Every row gives one point. Examples show where two turns around zero, p and q, send a point. Write where each new point lands after one turn and then the other. Backwards means that the second turn is done in reverse. Each puzzle has new turns, and all numbers are rounded.
In the rows, 128 means zero.

Turn p:
[123 116] => [133 116]
[120 140] => [114 130]
[ 93 143] => [ 93 113]
[175 113] => [171 152]
Turn q:
[ 89 134] => [ 90 117]
[113 147] => [106 139]
[166 113] => [169 130]
[144 117] => [147 125]
Where do these land?
p, then q: [171 128] => [142 169]
p, then q: [107 142] => [108 113]
q, then p: [106 114] => [134 103]

Turn p:
[165 110 115] => [170 117 127]
[102 121 147] => [104 133 150]
[154 129 144] => [151 148 132]
[ 97 168 103] => [ 89 123  88]
[124 108 161] => [128 142 164]
[127 132  98] => [128 106 107]
Turn q:
[167 130 162] => [142 164 162]
[106 155 107] => [108 127  93]
[103 132 126] => [108 115 120]
[136  94 118] => [154 105 138]
Where do these land?
q, then p: [138 155 159] => [ 99 154 113]
p, then q backwards: [112 150 151] => [126 158 146]
q, then p: [130  86 102] => [170 115 150]
p, then q: [131 121 100] => [151 110 132]

Turn p:
[140 123 121 101] => [132 129  98 121]
[145 144 139 136] => [139 151 137 125]
[ 95 103 176 110] => [154  80 142  93]
[100 143  87 142] => [ 76 127 135 142]
[160 127 118 152] => [139 153 130 159]
Turn q:
[143 120 159 159] => [117 125 173 122]
[118 156 112 130] => [138 138 117 156]
[140 118 102 147] => [153 104 134 132]
[110  98 111 131] => [121  93 113 124]
[128 149 156  72] => [110 181 102 105]
Where do these land?
q, then p: [138 121 156 144] => [142 116 140 101]
p, then q: [118 128 146 158] => [108 139 154 115]
q, then p: [127 117 122 129] => [131 120 120 133]
q, then p: [ 97 143 180 148] => [111 105 181 101]
q, then p: [166 135  85  86] => [128 176  77 142]
q, then p backwards: [121 139 111 135] => [139 110 122 134]
q, then p: [129 112  97  96] => [114 133  87 147]

Turn p:
[152 131 178 105] => [138 161 162 163]
[129 129 114 135] => [133 119 119 121]
[132 121 110 123] => [135 119 131 112]
[107 147 173  90] => [103 184 146 140]
[127 143  91 149] => [141 111  93 109]
[128  81 101 132] => [122  83 149 107]
[121 144 129 161] => [125 120  96 145]
Turn q:
[108 105 122 159] => [134 119  86 128]
[144 151 148 158] => [119 159 120 159]
[118  93 146 107] => [118  84 131 131]
[147 147  81 116] => [165 152 149 102]
[123 145 144 100] => [103 127 154 121]
Where do these land?
q, then p backwards: [122 115 144 142] => [120 131 133 152]
q, then p: [143 131 136 125] => [126 126 122 144]
p, then q: [138 192 131 110] => [145 184 158 116]
p, then q: [116 104 114 162] => [143  93 105 119]
p, then q backwards: [137  71 108 119] => [127 107 128  70]
p, then q backwards: [111 155 135 111] => [119 158 123 146]

Turn p:
[113 117 132 135  90 140] => [110 140 148 159 130 141]
[ 89 123 130 140 164  98] => [112 123 142 101 131  76]
[168 133 151 107 127 145] => [155 121 117 121 147 167]
[126 110 107 135 144 132] => [110 108 113 128 119 118]
[ 87 158 130 166 133 133] => [114 168 122 139 141  84]
[141 145 153 152 120 143] => [147 142 119 149 157 128]
[167 112  99 108 154  85] => [157  80 123 101  88 125]
[131 127 123  80  93 148] => [117 143 141 124 112 184]
Turn q:
[124 157  98 154 116 124] => [144 152  92 142 123 143]
[114 127 117 157 144 108] => [120 125 110 165 121 128]
[125 109  92 132 113 110] => [162 113 110 146 138 118]
[ 94 126 174 146 109 106] => [ 96  98 106 118  85 119]
[149 148 158  71 158 151] => [107 163 184  94 137 110]
[158 121 160 112 133 137] => [123 124 170 109 119 137]
[132 108  97 125 124 160] => [144 122 124 124 172 141]
Where do these land?
p, then q: [166 146  88 146 158 145] => [187 130 109 147 154 130]
q, then p: [114 143 145 118 107  89] => [141 131 160 146  94 138]
p, then q backwards: [174 144 158 129 133 109] => [156 109  90 120  97 128]
q, then p: [113 113 156 143 112 164] => [ 80 122 129 110 129 146]
q, then p: [104 128 116 146 135 150] => [104 130 106 119 119 110]
p, then q: [121 102 103 157 108 140] => [120 102  90 147 122 141]
p, then q: [104 119 121  96 167  92] => [136 111 146  96 120  75]
p, then q: [126 129 136  90 104 134] => [107 138 132  92 138 142]

Turn p:
[132 148 142 139 105 108 193  94] => [102 168 120 131 155  71 138 102]
[105 143 143 134 121 130 114 145] => [104 128 130 137 128 157 134 126]
[103 120 139 123 116 137 103  76] => [134 113 117 157 106 128 123  76]
[136 110 143  65 113 141 105 129] => [137 103 115 108  75 130 165 122]
[107 110 102 146 102 134 110 142] => [122 111 108 166 124 139 117 152]
[167 145 146 145 106 118 149 118] => [115 125 149 126 158  91 152 123]
[144 145 143 145 131 138 106 131] => [129 111 152 130 147 144 139 120]
[107  86 126 132 175 116 143 141] => [130 133 108  93 122 136  72 137]
[131  96 139 127 136 139 146 142] => [125 115 102 100 135 123 119 136]
[169 151 122 105 141 102 123 145] => [138 138 173 105 116 117 147 152]
[108 154  64 147 160 145 115 144] => [170 162 133 159 141 169 106 160]
Turn q:
[161 101 112 105 141 153 129 155] => [111  69 131 131 137 144 131 125]
[113 129 133 144 111 156 148 132] => [113 145 141 143 141 132 157 124]
[134 107 109 168 170 114 130 144] => [156  99 139 134 153  81 126 119]
[143 113 145 114 176 119 159 128] => [161  96 124 115 118 130 141  86]
[123 155 143  99  64 129 145 133] => [ 93 162 109 106 112 163 157 155]
[121 117 132  92  77 133 102  96] => [ 99 149  97 154  99 163 109 151]
[105 127 126 120 118 126 110 116] => [117 148 116 138 127 130 108 127]
[123 163 110 137 192 111 138 112] => [185 132 146 101 154 124 103 102]
[109 126 140 108  98 126 117 167] => [ 76 134 112 109 123 121 133 129]
[129 138 119 168 100 110 132 114] => [144 155 129 138 132 107 142 165]
[149 132 141 154 159 131  98 110] => [153 119 165 140 109 112 102 127]
Where do these land?
q, then p: [152 143 102 115 133 119 100 136] => [132  99 127 114 103 154 130 145]
p, then q: [111 118 110 124 124 166 114 132] => [129 104 144 148 154 135 137 147]
q, then p: [ 78 146 144 126 136 112 107 133] => [130 152 162 154 100 137 137 104]
p, then q: [148 138  31 119 120 114 111 137] => [111 101 171  88 113  83 166 177]
q, then p: [139 129 146 119  94 129 111 112] => [108 126 114 152 138 143 149 144]
q, then p: [141 105 153 170 136 114 148 134] => [100 134 137 119 138  77 119 136]
q, then p: [142 127 153 152 141 125 171  97] => [130 129 134 116 165  80 152 126]
p, then q backwards: [125 126 156 112 143 127 100 119] => [142 133 154 105 150 140 131 134]
p, then q: [146 148 133 128 115 152 124 143] => [139 114 132 125 138 133 156 106]
q, then p: [100 100 152 115 137 122 195 135] => [161 171 108 139 142  74 119 112]
